Rows are points. Each table stands for the endless flat space through its points: a line for two points, a plane for three, and so on. The two share one point or none. Which?

First (2 x 3)
[[16 11 -4]
 [ 4 -1  6]]
Second (2 x 3)
[[ -4 -21   1]
 [  4  -1  13]]
They share: no point

First (2 x 6)
[[-12  16 -13 -21  -9 -17]
 [ 13 -19  -3   4 -29 -27]]
Second (2 x 6)
[[  4   5  12  -2 -35 -33]
 [  2   4   5  -5 -29 -29]]
They share: [ -2   2  -9 -11 -17 -21]

First (3 x 11)
[[ -5  23 -15  -1  18 -30 -17 -45   2 -17  21]
 [-54  28  28  23   8 -40 -66  -8 -37  24  55]
 [-19  25  -3   7  14 -32 -31 -31 -12  -3  31]]
Second (3 x 11)
[[-11  42 -24   6  22 -38 -44  -2 -36   5  27]
 [-13  42 -22   4  10 -32 -32  -2 -22  -5  17]
 [-13  49 -28   1  14 -37 -39   4 -24  -8  14]]
They share: [-12  28 -11  11   8 -25 -24 -14 -25   6  28]

First (3 x 14)
[[-12   0  15  23 -28  16  10  -4  32  25  28  28 -13 -23]
 [ -7  35  -5   3   2  11 -20  26  22   0   3   3  17 -38]
 [-25  26 -17 -15  20  26  -8  38   4 -12 -15 -15  32 -23]]
Second (3 x 14)
[[-10   5   8  -9 -12  34  -7  35   1  16   3   8  26   4]
 [-38  17 -10  13  22   0  15  19  23 -12   9  -8  12 -46]
 [-30 -10  38  -4 -22  14 -17  60  36  26  33 -27  16 -21]]
They share: no point

First (3 x 24)
[[ -5  -6   6  28 -18  10 -16  -1  -8 -30 -19   6  -8 -22 -18  38  27 -18
    3  -7  -2  10  -2  11]
 [  5   2   2  24 -22   8 -22 -15 -16 -28  -5  -4 -18 -10 -14  30  25 -10
   -7 -11 -10  -2 -12  13]
 [  0  -8   0  29 -27  15 -20  -1 -16 -33  -8   1 -13 -15  -9  28  30  -8
   -4  -6  -5  -2  -2   9]]
Second (3 x 24)
[[  7  -8   5  20  -7  15 -48 -46 -15 -14  15 -27 -15  -9  13  42  12   8
   -5 -22   1  -1 -31  25]
 [  7   4 -15  20 -35  -5 -20 -18 -35 -42   7  -3 -31   3 -27  30  24 -20
  -25 -14 -27 -25  -7   5]
 [  5  -6 -10  20 -23   2 -31 -30 -29 -34  16 -14 -24   1 -10  40  19 -10
  -19 -22 -15 -19 -13  12]]
They share: no point

First (2 x 24)
[[-25  33  31  -3 -20   2  -9  12  41  -8   4 -38 -12  18   7  -2 -11   6
    5 -49 -30  -4 -37 -27]
 [-17  27  19   7  -6   8  -5  12  31 -20  -4 -24  -2  12  19   4 -21   4
   -3 -35 -18   2 -31 -23]]
Second (3 x 24)
[[-12  17   0   2 -10  -6  -7  24  24 -27  -3 -21  -3  12  23  -5 -28   9
   -2 -48   1  10 -10   0]
 [-10  41  24  26   2  20 -11 -10  32 -31 -11  -3   9  -4  29   9 -20  -9
  -18 -14 -25  -4 -38 -32]
 [ -5   6   9  -9  -8  -5   4  15  12 -26   9 -33 -11  16  14 -16 -35  26
    7 -49 -10  16  -3   3]]
They share: no point

First (3 x 24)
[[-16  28  14   5 -14  17 -15  -1 -32  -1 -35  -3  26  16 -16 -24 -13  30
   18 -13  21 -22  14  24]
 [-10  44  13  12 -22  18 -26  -2 -33   2 -48   9  33  11 -24 -29 -13  51
   17 -28  13 -14  11  19]
 [-14  32  11  26 -10  16 -28  -8 -47   0 -50  13  43   9 -12 -35 -25  37
    7 -18  21  -6  17  17]]
Second (3 x 24)
[[-23  17   4  -2 -16  12 -19  -2 -26   0 -38 -18  15  22 -10 -30  -7  23
   14  -3  19 -35   6  28]
 [-31  17  16   2  -2  20 -13 -14 -26  12 -50 -30   3  22   4 -38 -13  13
   22 -17  11 -35  14  40]
 [  3  17  -4 -14 -39  14 -16  20 -20 -30 -12  14  37   8 -33 -10   2  42
    6   4  33 -29   4   6]]
They share: no point
